Every row gives one point. Examples show where two turns around zero, p and q, send a point. Where does a point land after both, in the order given? Backwards means that the second turn is done in reverse. Each puzzle has new turns, and all numbers are rounded.
In the rows, zero is written as 128.

Turn p:
[138 111  76] => [ 94 115  86]
[106 112 122] => [104 123 141]
[ 83 122 134] => [101 140 163]
[159 150 182] => [192 129 144]
[105 141  64] => [ 75 157  93]
[176 132 190] => [202 105 142]
Turn q:
[124 178 174] => [117 176 175]
[164 149 145] => [139 171 122]
[ 91 112  78] => [ 95  76 110]
[134  72 115] => [163  89 103]
Where do these land?
p, then q: [175  85 162] => [189 111  93]
q, then p: [ 84 125 139] => [134 104 166]
p, then q: [133 177 139] => [109 173 116]
p, then q: [168 137  66] => [81 95 81]
p, then q: [ 81 117 134] => [130 127 177]

Turn p:
[140  94 115 118  86  82] => [120 150 165 128  80  93]
[ 93  78 137 149 115  97] => [ 89 106 143 113 114  75]
[155 179 179 112 178 195] => [183 106 118 137 205 187]
[170 144 115 146 143  85] => [156 124 117 176  93 117]
[101 127  92 146 135 100] => [102 135  92 133 104 104]
[ 80 123 142 176  93 192] => [ 53  93 137 102 154 171]
[119 143 112  83 108  83] => [132 190 133 138 119  98]
[167 137 133  95 166 190] => [190 120 119  99 154 178]
Turn q:
[111 150 140 101 166 118] => [ 99 141 153  93 144 120]
[155  82 159 135 125 146] => [173 124 153 162 143 118]
[193 140 167 219 128 105] => [105 134 106 232 181 135]
[ 97  94 133 103 103  87] => [126  98 142 122  88  80]
[104 125  31  97 134 162] => [161 110  75  45 113 154]
[ 91 154 104 135 137 177] => [125 121 128  93 120 190]
[144 152 162 106 102 101] => [107 167 139 149 105 100]
Where do these land?
q, then p: [161  67 118 169 128 119] => [152  76 115 133  73 112]
q, then p: [190 138 129 106 119 133] => [143 143  99 180 117 149]
p, then q backwards: [ 53 142 123  94  92 116] => [154 191 143  99 166  92]
p, then q backwards: [123 171  86 155 165 124] => [156 146  86 167  92 122]
p, then q: [146  74 157  75 133 107] => [115 175 144 150 139  64]
p, then q: [142 123 135 105 146 102] => [117 144 109 147 142 106]
q, then p: [163 195 174 155 114 144] => [ 83 110  88 162 168 176]
p, then q: [ 45 114 103 165 128 180] => [138  84 147  36  98 133]

Turn p:
[155 109 156 131 114 131 125 157] => [151 126 133  90 124 138 157 126]
[115 117 156 120 154 143 119 146] => [129 117 157 100 140 135 115 147]
[141 111 150 120 102 123 148  96] => [129 115 114 118 132 141 131  78]
[133 103 138 155 107 101 106 109] => [144 109 114 122  81 136 122 109]
[101 208 134 135 106 119 171  96] => [103 159 152 171 141  71 124  72]
[152 124 160 150 146 109 109 152] => [177 125 145 103 112 121 127 139]
[141 119  50 106 158 103 102 113] => [131 136  62 166 130 135  97 177]
[155 139  89 125 126 225 102 112] => [103 187 141 158 142 210 142 148]
[ 87 102  88 115 162 103 194 153] => [107  62 111 157 175  89 141 161]
[101 148 158 124 105 123 104 145] => [108 144 150  95 103 104 124 123]
Turn q:
[142 139  84 119  80 119 146 115] => [166 158  95 119 105 114 153 111]
[129 166 105 127 133 155 154 149] => [148 102 100 109 109 147 141 154]
[160 116  96  84  94 149 178 135] => [151 142 104  69  73 112 128 111]
[127 159 130 107 109 151 161  81] => [115 155 118 125  75 140 163 146]
[135 155 124  74  96 134 134 138] => [143 167 100 101 102 141 108 148]
[146 119 125 108 127 161 130 109] => [128 134 145 115  92 146 126 114]
[116 144 155 168  96 163 104 141] => [151 109 137 184 107 124 107 156]
[125  91 149 184 193  82  70 125] => [104 101 186 164 218 128 129 103]
[ 69  87 120 131 175 102  98 151] => [ 82  99 108 144 188 138  97  92]
[119 108 170 160 146  96 135 132] => [ 97 114 153 142 160  90 128 140]
[141 126 150 147 159  95  98 133] => [123 127 163 135 180 128 126 136]
Where do these land?
p, then q: [ 99 160 117 101  73 160 174  89] => [ 67 120  99 176 128 146 184 129]
q, then p: [136 103 170 146 143 134 166 151] => [123  89 113  80 111 106 118 134]
q, then p: [136  71  98 150 177 110 140 153] => [131  78 102 120 152 154  68 117]
q, then p: [137 133 161 160 137 125 104 102] => [150 110 176 119 121 117 135 116]
q, then p: [124 144  82 167 131 120  66 161] => [189 127 136 161 138 187 123 148]
q, then p: [173 154 135 126 120 105 137 129] => [152 147 126 106 162 102 140 127]
q, then p: [105 153 163  78 127 103 140 108] => [ 87 156 151 134 131  82 130 158]
p, then q: [101  95 131 134  83 152  87 116] => [120 141  89 158  75 129 100 121]
p, then q: [140 139  95  91 162 143 137 143] => [133  85 120 110 162 156 127 141]
